Rows are points. The last column is the point's height on a tilted bowl or saddle (a function of degree 2), plus a little noise. Count its main directions that bend up, bend down and stay straight.
In the rows, zero is written as 128.

Points, 15 rows:
[[ 78  79 164  68]
 [146 192  88  74]
 [144 137 158 108]
 [170 126  99 109]
 [138 155 146 112]
 [130 114 155 113]
 [118 106 117 121]
 [178 124 142 106]
 [116 147 133 131]
 [ 96 118  80 108]
 [ 67 146 166 124]
 [ 54 137 122 141]
 [111  91 183  72]
 [130 147 189  76]
 [160 154 154  94]]
Directions: 0 up, 2 down, 1 straight

Points:
[[158  81 141 135 159]
 [184  78 143  40 109]
 [126 155 152 127 145]
 [126  52 114 124 155]
 [101 127 143 114 164]
 [157 132 144 134 126]
 [119 101 146 115 148]
 [107 163 170 132 173]
 [145 160 136 127 133]
 [156 154 102 193  98]
 [140 169 122 125 147]
 [124 102  95 108 126]
 [ 99  98 139 113 159]
 [ 77 159  94 129 202]
 [192 104 114 118 169]
 [179  92 100 120 165]
 [149 108 134 115 134]
 [147 146 172 125 125]
 [138 134 173 103 136]
 [199  83 185 115 164]
 [106 146 164 183 162]
 [101 141 101 151 160]
 [115 128  65 134 148]
 [144  84  99 203 179]
 [180 126  98 157 148]
 [153 181 148  54 189]]
Directions: 2 up, 1 down, 1 straight

Points, 25 rows:
[[136 145  89 127 139]
 [ 85 127 132  87 162]
 [167 171 119  98 143]
 [ 51 131 110 138 199]
 [145 103 124 156 127]
 [161 154 126 174 138]
 [129 108 163 125 110]
 [180  96 135 150 132]
 [133 109 136 200 161]
 [117 164 119 111 137]
 [180 107 131 145 133]
 [150 141 142 168 125]
 [160 133 119 189 155]
 [ 28 105  82 139 233]
 [ 80  95 133 176 172]
 [146  90  62 128 155]
 [160 161  98 130 137]
 [163 103  71  76 184]
 [160 121  99 150 142]
 [141  94 102 154 137]
 [178 131 152 108 130]
 [130  81 183  81 133]
 [201 147 143 129 139]
 [136 112 134  89 137]
 [133 128 130  94 135]]
Directions: 2 up, 0 down, 2 straight

Points (43 x 7):
[[ 74  83  86  85 158 152  92]
 [126 116 127  82 159 109 131]
 [172  48  89 122 127 167 112]
 [137 151 134 116  69  92 155]
 [110 124  67 162 138  85  63]
 [146 118 134 119 152 124 130]
 [164 138 123 131 121 113 118]
 [115 172 155 138 136 129 124]
 [147 121  58 195 105 119  43]
 [ 70 130 164 166  36 162 100]
 [177 137 119 166 152  72  64]
 [109 168 134 130 120 141 123]
 [134 146  96 157 160  85  84]
 [110 112 149 196 112 120  93]
 [132 112 155  96 150 133 129]
 [153 134 148 134 124 167 136]
 [129 104 172 212 161 155 162]
 [139 158 123 167 120 105  98]
 [186 136 149  83 107 107 106]
 [165 178 152 170 143 167 115]
 [167 189 132 175 162  98  61]
 [156 130 100 180 131 186 127]
 [157 122  72 131 185  96 102]
 [134 162 121 137 105 119 124]
 [115  99  55  96 122 171 100]
 [117 129  83 148  85  60  96]
 [154  72  92 148 159 118 103]
 [112 129 146 130 112 119 131]
 [134 151 162 159 166 131 132]
 [116  76 196 164 138 113 107]
 [121  89 120  96 209 131 139]
 [ 71 177 182 117 105  95 166]
 [108 152 146  87 108  84 167]
 [138 160  83 167 117 137  84]
 [169 186  99 143  99 156  94]
 [110 177 126 131 137 137 114]
 [120 129 134 143 183 151 143]
 [ 99 109  95 167 154 131  89]
 [112 101 171 149 132 112 118]
 [212 150 118  98 144 122  92]
 [114  94  96 149 126 161 103]
 [211 153 116  73 127  81  81]
 [112 160 133 168 103 129 107]]
Directions: 1 up, 3 down, 2 straight

Points:
[[155 139  51 133 131 114 110]
 [ 98 103 129 139  94 165 143]
 [148 187 110 108  94  95 180]
 [143  80  77 177 112 126 117]
 [110  76 115  98  79 109  92]
 [116 146 166 146 213 146 154]
 [164 100  94  84 133  57  93]
 [ 58 134 141 101 137  89  91]
 [ 82  93  79 143 101 103 124]
 [135 132  70  46 191  97 108]
 [111 113 139  85  98  63  68]
 [ 86 148 121 113 108 155  91]
 [ 62 109 119 137 170 118 148]
 [ 74 115 121 129 150  78 125]
 [ 87 146 151 134 178 134 113]
 [121 195 133 142  82 113 101]
 [122  97 151 130 156 158 137]
 [131  95 150 112 127  96  89]
 [147 186 139  94 146 161 115]
 [ 73 121  97 115 172 117 128]
 [ 83 193 123 149 152  70 134]
 [ 86 143 123  85  74 146 119]
 [140 146 145 124 119 117 116]
 [ 81 152 130 132 113 104  79]
 [139  72 119 106 127 146 107]
 [ 89 131 128 113 103 110  88]
 [153 110 110 139 181 187  88]
 [168 168 151 132 157 121 146]
 [ 88 134 132 164 146 110 105]
 [139 108 155 144 116 134 127]
 [160 139  44 143 153 180  32]
 [154  85 110 126 127 185 138]
 [137 152 121 108  84 156 149]
 [143  42 131 119 162 154 128]
 [140 160  98  76  96 132 156]
 [143 111  94  67 170 148  62]
 [159 153 165  76  86 135 185]
 [117  94 190 124 145 133 140]
 [101  90 110 106 171 143 108]
 [ 80  77 184 140 116 102  95]
 [121 171 120 141 175 111 118]]
Directions: 3 up, 2 down, 1 straight

Points:
[[134 102 136 128 109 135 134 100 150]
 [ 87 159 127 129 107 185  93 116 128]
 [169 168 104 152 105 145 126  88 170]
 [120 101  35 160 128 111  87 134  43]
 [127 137  86 155 165 165 123 219  96]
 [110 170 168 127 155  93 113 142 119]
 [164  92 160 141 154 144 162  83 151]
 [161 151 140 140 154 121 122 177 130]
 [ 94 132  38  21 140 127 139 100  78]
 [ 85 155  98 107 181 160 144  76 121]
 [119 103 143  91 115  94 154 136 108]
 [123 188 104  70 150 174 105 157 166]
 [132 148  65 143 125 143 116 156 115]
 [117 131 154 112 144 171 112 158 145]
 [158 133 113 102 135 169 143 141 149]
 [142 112 145 139 163 143  82 112 113]
 [180 112 175  69  55 138 125 160 203]
 [ 94 152 202 136 154 121 160 180 149]
 [ 62  99 156 147 157 172 100  95 121]
 [ 75  98 147 154 160  71 122  87 113]
 [132 131  91 128  99 120 174 161 144]
 [124 142 149 108 122 160 131 102 150]
 [138 211 128  77 141 107  89  77 157]
 [145 102 188 162  85 140 166 147 199]
 [150  67 151 162  99 130 201  65 209]
 [130 137 159 122 158 158 174 118 142]
 [132 147  70 207 153 201 178 179 124]
 [107 172 122 117  77  95 169 122 147]
 [165 123  91 111 100 114 126 131 153]
 [ 90 147 180 178 131 169  66 102  66]
 [ 84  65 127 177  92 156  98 160 118]
 [147  71 170 105  84 138 146 122 185]
 [ 92  73 100 121 130 159 165 173  93]
 [110 116  98 159 169 163 153 102 117]
 [144 112 170 105 100 148 106  94 155]
 [104  98 138 115 133 149 137 121 135]
 [170 111 143 117 174 158 107 137 126]
 [ 95 159 121 179  58 127 168 169 203]
 [164 132 145 148 164 142 200 108 135]
 [127 170  87 168 170 122 146 137 135]
 [160  97  75 120 126 147 166  83 139]
 [ 99 144 182 127 138 126 153  70  98]
 [ 59 105 131 192 149 155 123 138 137]
 [115 159 112 158 129 146 109 177 142]
 [ 78  80 163 131 159 168 163 133 156]
 [135  85  84 142 128 133 124 112 113]
 [146 105 118 192 138 130 177 148 156]
 [120 176 189 134 104 148 219 164 187]
 [ 92 158  92 119  83 135 104 103 128]
 [167 118  89 153 132  86 132 113 109]
 [166 118 160 137 139 128 118  92 124]
 [150 124 141 174 206 139 112 100  89]
 [134 163 106 162 142  81 120 152 131]
 [116 140 138  92 150 133 155  99 120]
 [129  89 168 192 121  79 114 106  98]
 [157 130 148 125 149 126 147 189 134]
 [121  88 118 111 149 140 128 142 124]
 [129 163 107 143 115 180 129  49 166]
 [125  89 127 130 133 170  85 103 131]
 [151  79 101  73 171 140 130 156  97]
 [ 76 100 138 120 154  82 122 105 114]]
Directions: 3 up, 3 down, 2 straight
